Rows are points. Each copy is the shape, with its points in the same order, stretched, turned, moved and blurred by noise. Is it also mirrored, or only turned?

Shape (7 x 3):
[[-96  18 -34]
 [ -4 -18 -92]
 [ -1 -32  31]
 [ -3  12  82]
 [ -8  26  20]
 [ 12   0  49]
 [ -8  -4 -55]]
Copy 1 (7 x 3):
[[-50 -35  72]
 [ 41 -78  34]
 [ 33  35  27]
 [-27  64  -8]
 [-34   5  -5]
 [  0  37  -6]
 [ 19 -49  21]]
Copy 1 is: only turned
Copy 2 (7 x 3):
[[ 27  65 -65]
 [-24 -25 -69]
 [-32   7  13]
 [ 19  25  39]
 [ 32  13  -6]
 [  6   5  26]
 [ -9  -8 -49]]
Copy 2 is: only turned
Copy 3 (7 x 3):
[[ 44 -36 -44]
 [ 50 -61  43]
 [  3  44  -1]
 [-43  61 -25]
 [-22   5  -8]
 [-31  40  -1]
 [ 23 -41  24]]
Copy 3 is: mirrored
Copy 4 (7 x 3):
[[-19  55   7]
 [ -2  18 -73]
 [ 50   3  23]
 [ 27 -26  50]
 [ -3 -18   2]
 [ 30 -24  20]
 [ -5   9 -45]]
Copy 4 is: mirrored

Shape (8 x 4):
[[-28  25  16 -23]
 [ 42   6  31   2]
 [  7  28 -49  17]
 [  2 -30   7 -79]
 [ -8 -23  15 -57]
 [ 28  32  39 -29]
 [  1  47  -5  19]
 [-51  27 -14  23]]
Copy 1 (8 x 4):
[[ 47  18  28  -7]
 [  4 -29 -48 -42]
 [-33  31  26  -9]
 [ 84  -8  66 -54]
 [ 64  -7  52 -32]
 [ 59  -9 -33 -56]
 [ -8  22 -12  -8]
 [-19  35  40  42]]
Copy 1 is: only turned
Copy 2 (8 x 4):
[[-33 -13 -20  39]
 [-14  25  46   8]
 [  0  53 -24 -14]
 [ 41  28 -55  83]
 [ 23   4 -39  58]
 [-32  22  13  54]
 [-47  13   7  -2]
 [-40 -26 -21  -8]]
Copy 2 is: mirrored
Copy 3 (8 x 4):
[[  10   22  -10  -29]
 [  56    8   -2   25]
 [ -27   42   55   -5]
 [ -29  -32 -114   -6]
 [ -18  -21  -83  -15]
 [  59   23  -25   15]
 [  24   53   60   -6]
 [ -19   39   59  -47]]
Copy 3 is: only turned

Shape (12 x 6):
[[  6 -15  -8   9  26   4]
 [ 22  -6   4 -23   1  53]
 [-33  42  27 -45  41  21]
 [ -5  53  52   3  21  -6]
 [-30  52  67  -1  49   2]
 [-42 -30   1  33  12   1]
 [-44   0 -42  17  26  -6]
 [-23 -10  62 -70 -27 -30]
 [ 14  -8 -36  31  -3  -6]
 [  9 -28 -14 -11 -21  16]
 [-63 -16  -1 -29 -32  18]
 [ -3   2  30  14   4 -46]]
Copy 1 (12 x 6):
[[   3   10  -29  -30   10    2]
 [  -4  -39    1  -58   38  -30]
 [ -51  -45  -26   62   59  -58]
 [ -21   -8   10   61   74   20]
 [ -46  -12  -18   63   93   -3]
 [ -54    8  -73  -37  -34   30]
 [  -5  -15  -86   27  -50   13]
 [-118    9   42   34   24  -65]
 [  36    1  -24  -34  -33   38]
 [ -11  -10   -4  -58  -20   -9]
 [ -96  -44  -43   -3  -53  -32]
 [ -33   41    3   24   16   29]]
Copy 1 is: mirrored
Copy 2 (12 x 6):
[[ -8   9  24  26  -1 -12]
 [ 24  -4 -23  35  56  18]
 [-39  98 -74   2  18  18]
 [-26  44 -65   4 -17 -33]
 [-62  79 -83   4 -14 -28]
 [-60  14  44 -20   6 -32]
 [-32  61  42 -25   3 -14]
 [-80   3 -50 -26 -51  34]
 [ 20 -16  51   8  -4 -31]
 [ -2 -21  31   1  26   8]
 [-53  34 -13 -60  32   7]
 [-57  -9   8  -8 -59 -29]]
Copy 2 is: only turned
Copy 3 (12 x 6):
[[  3  37 -15   0  14   4]
 [-27 -14  25  18  21  35]
 [ 10 -11  12 -27  81  77]
 [ 31 -33 -39 -32   4  53]
 [ 11 -32 -61 -49  25  68]
 [-13  12 -48  28  27 -22]
 [ 25  64 -10  51  57  10]
 [-15 -97  47 -93  62   0]
 [ 29  44  -9  46 -11 -14]
 [-13  -7  27  24  16 -14]
 [-15 -48  29  35  78   8]
 [ 27 -13 -36 -44  -1 -15]]
Copy 3 is: only turned
Copy 4 (12 x 6):
[[  11   21    2  -16   15   -7]
 [ -38   15  -20  -26   21   16]
 [ -65    8  -28   -5  -60  -40]
 [  -5  -42  -30    1  -32  -41]
 [ -17  -17  -40   -5  -59  -75]
 [  37   29  -26   24   15  -20]
 [  29   20  -11   24  -19   14]
 [-112  -12    1   57    8  -73]
 [  53    1   14    3   30   36]
 [ -17   17   -1   13   41   17]
 [ -55   22  -33   61    8    2]
 [   7  -22   16   23   16  -47]]
Copy 4 is: mirrored

Shape (13 x 9):
[[-12  13  40 -30  68 -34 -24   5 -21]
 [-15  17 -23  -6 -67 -30 -52  20 -14]
 [ 57  33   4  44  11 -27   4 -10   3]
 [ -7 -63 -10  26 -64 -19   4 -11  -9]
 [-13  -9  12 -48  33   6  49 -21  -1]
 [ 24 -25  -8 -21 -23 -32  -6 -25  71]
 [  8 -21  -8  -4   1  60   2 -11   3]
 [-64  10  13  61 -65   8 -14   7  68]
 [ 58 -48  -9   4  22  32   9  32  29]
 [  2  -2  12  37  19  13 -13 -32  54]
 [-23  11 -40  15  35 -11 -43  39  20]
 [ 35 -13   9  -8 -21  -8  14  18 -29]
 [-20  85 -44 -54  21 -11  10  -4 -49]]
Copy 1 (13 x 9):
[[ 75  17 -16   1 -32  27 -11 -73 -49]
 [-22   7  28 -56  72  -6  17 -52  37]
 [ 20  91  14  17  -2  27  41  14  11]
 [-26 -36  32   3  30 -25  72  35  37]
 [  9 -18 -71  53 -62  15 -25   2 -34]
 [-23   0  28  15  35 -13  14  39 -76]
 [-21  18 -10 -32 -42 -24 -12  37  11]
 [-93 -15  22 -77  13  89  66  38  19]
 [ 19  37 -23 -38  -1 -59   2  69 -25]
 [-15  32  44 -19 -30  43  18  52 -36]
 [ 38   8  19 -83  40  32 -49  10  -8]
 [ 10  32 -35   8   1 -36  39 -14  27]
 [ 21  25 -65  21 -12  48 -95 -70  32]]
Copy 1 is: mirrored
Copy 2 (13 x 9):
[[ -6  24  94 -47  17  20 -44  42   3]
 [-42 -22 -26   9  42  54  33 -16 -10]
 [ 62 -12  -9 -34 -20  13  41  25   9]
 [ 22 -12 -47   2  35  33 -15 -75  68]
 [ 14  27  36 -49 -35 -34 -58  -3  17]
 [ 28 -75 -16  52 -24 -20 -36 -22  11]
 [ 15  67  -3   6 -21 -39 -19 -18   5]
 [ 48 -69  -6  11  52 -32  13 -94 -57]
 [ 37  62 -31  26 -32   8 -55  15   1]
 [ 64 -22  34  21 -19 -50  -9 -35 -11]
 [ -6  17  53  10 -27  55 -16 -21 -71]
 [  6  36 -40 -35  18  31  -6  23  37]
 [-48  33  43 -82 -58  22  40  31 -43]]
Copy 2 is: only turned
Copy 3 (13 x 9):
[[-41 -38  -2 -27 -12  42 -30  47 -31]
 [ 15   9  40  15 -27  45  49  29  46]
 [-44  30  -3  44   2 -11  26  10 -31]
 [ 36  20  -8  -5  13  40  74 -49   0]
 [ -5 -17  11 -39  23  22 -41 -29 -15]
 [  2   5  27 -36  17 -39  66  -7 -22]
 [ 40  -3  -1  15  10 -24 -19 -26  -2]
 [  8  76 -17 -26 -40 -29  78 -13  36]
 [ 31  16  -5  22  74 -30   1   5 -41]
 [-12  24 -23 -23 -10 -59  30 -19 -21]
 [-21 -14 -16  -7  21 -12  27  54  45]
 [ 13  27  20  34  25  52  -6  -5 -28]
 [-50 -43  54  16  -9  72 -48  24  57]]
Copy 3 is: mirrored
Copy 4 (13 x 9):
[[-30  62  30  39   6 -19   4 -37 -80]
 [ 37 -33 -13  16  -6 -56 -86   7 -15]
 [ 53  47 -11  -1 -76 -48  26  29 -15]
 [ 37 -22 -39  13 -26  62 -53   4  38]
 [-40  -1  22 -37  43  27  30 -30  -3]
 [-13  34 -48  23  -8 -45   9  -6  70]
 [-32 -52  51 -19 -11  31  10   9  39]
 [ 12 -81 -76  92 -55 -13  27 -28 -26]
 [  8  -3  75  35 -25  31  33  -4  69]
 [-30   8 -12  59 -55  -9  44   9   7]
 [ -3 -15  31  98   8 -31 -13  34 -52]
 [ 56   5  19 -18 -10  14 -32 -24  12]
 [ 12 -35  29 -58  61 -78 -31  40 -86]]
Copy 4 is: only turned

Shape (14 x 11):
[[-51   1   3  26  42   5   1 -16  12  30  13]
 [ 66  62 -47  56 -46 -23 -12 -27   5 -27  62]
 [ -9  -5 -11   5  13 -43 -16  25 -21  -5 -16]
 [ -8 -12 -35 -46  50 -64  -4 -32  39  44 -36]
 [  4  -1 -32  25  44 -24  -8 -20  43  20 -50]
 [ 42  74 -39  -3 -55 -37 -57 -31  75  12  20]
 [ 58  84 -22 -25  33 -45 -13 -20  44  22   8]
 [ 10  16  43  42 -45  26  16  42 -13 -26 -10]
 [-57  32  27  14 -84  25   9  28 -28 -25  16]
 [-14 -53  34 -11  16 -15   6   3  37  28  19]
 [-11   2  44  16   3 -18 -44 -12 -27  13 -24]
 [ -3 -38  -6 -14  25  36 -16  20 -20  44 -17]
 [ 13 -25  14   2  -3  10  34 -45 -13  30 -13]
 [ 63  74 -30 -40 -43   3 -42 -63  75 -76  55]]
Copy 1 (14 x 11):
[[ 38  22  17  54   1 -16  14  16  -3  -7 -22]
 [-22  61 -63  13 -16   3 -16  -5  13  71   7]
 [ 25  22 -11  -7  18 -38  -7 -39  19 -25 -19]
 [-17  -4 -27  11  15  28  61 -30 -60 -48 -12]
 [ 27  -2 -27  18 -22  25  23 -23 -32 -23  -8]
 [-71  30 -56 -19 -18 -35  27  16 -63  48 -30]
 [-69 -12 -55  24   7  23   5 -20 -93  15 -48]
 [ 18  25  52   9 -25 -48 -33 -50  31  33 -13]
 [ 12  69  77  -1 -12 -88 -29 -22  38  16  -5]
 [  0  -3  22  43   6 -22  62 -30  10  10 -17]
 [ -2  -7  18 -16  -8 -32 -14   0  24 -17 -20]
 [ 71  32  49  -4  28  14  19 -11  11   9 -26]
 [ -7  34  36  30 -18  58  23 -31   7  13  17]
 [-87   8 -73   9   2 -47  16   9 -91  77  36]]
Copy 1 is: mirrored
Copy 2 (14 x 11):
[[ 47   0  -5  29  -2   2 -28  50  -6  21 -37]
 [ 15  -8 -67 -38  52  26  63 -42  47 -44  33]
 [ 15  47   6  17 -39   4 -17 -23  41 -15 -45]
 [ 49  38 -13  80 -58  65 -13 -34 -25 -23 -25]
 [ 64  65 -13  43 -38  33  35  11 -26 -10 -33]
 [ 65  -1 -73  -8   0  14  35 -91  -3 -59  56]
 [ 58  19  -9  47   4  47  61 -69  -4   4  55]
 [ 18  22  45 -64  -8 -32  -5  24  35 -32 -14]
 [ -1  -8  10 -72 -21 -40 -63  37  69 -32  20]
 [ 32 -43  13  11 -30  11 -58 -17 -31 -40 -78]
 [ 11  59  19  -8   4 -34 -30  -6  -8  12 -28]
 [ 29  27  30  72 -15 -35 -16  30 -13 -36 -46]
 [  8  18  20  13  10  26 -21  38 -34 -33  -9]
 [-18 -59 -80 -32 -20  14  66 -56 -19 -31 102]]
Copy 2 is: only turned
Copy 3 (14 x 11):
[[ -2  22 -12  -8  45 -40  45 -14   1   6  10]
 [ 96  -5   5 -65 -48 -11  19  35 -19 -11  25]
 [ 14   4 -44 -26  50  19  40  17 -22 -30   5]
 [ -8  53 -48 -68  76  20  11  -9  53 -61 -41]
 [  6  51 -45 -41  70 -24  39  12  28 -76   7]
 [ 58  35  14 -64  -7  57 -24  36  76 -68  52]
 [ 45  37   4 -72  29  21  -3  64  67 -26 -20]
 [ 25  -4 -20  46  28 -12   6  32 -34 -45  30]
 [ 18  17   2  34  -5  24  -3  -3 -46  -5  45]
 [ -5 -19 -11  22  82 -12   3 -27  37 -46  -2]
 [  9 -16 -76  28  11  16  53  14   7 -18  15]
 [-43 -28 -12   8  29 -15  25  -1   2 -39 -10]
 [  5   5 -52   2   4 -37   6 -21  -3 -33 -51]
 [103  23  79 -44 -49  70   7  36  78 -61   7]]
Copy 3 is: only turned
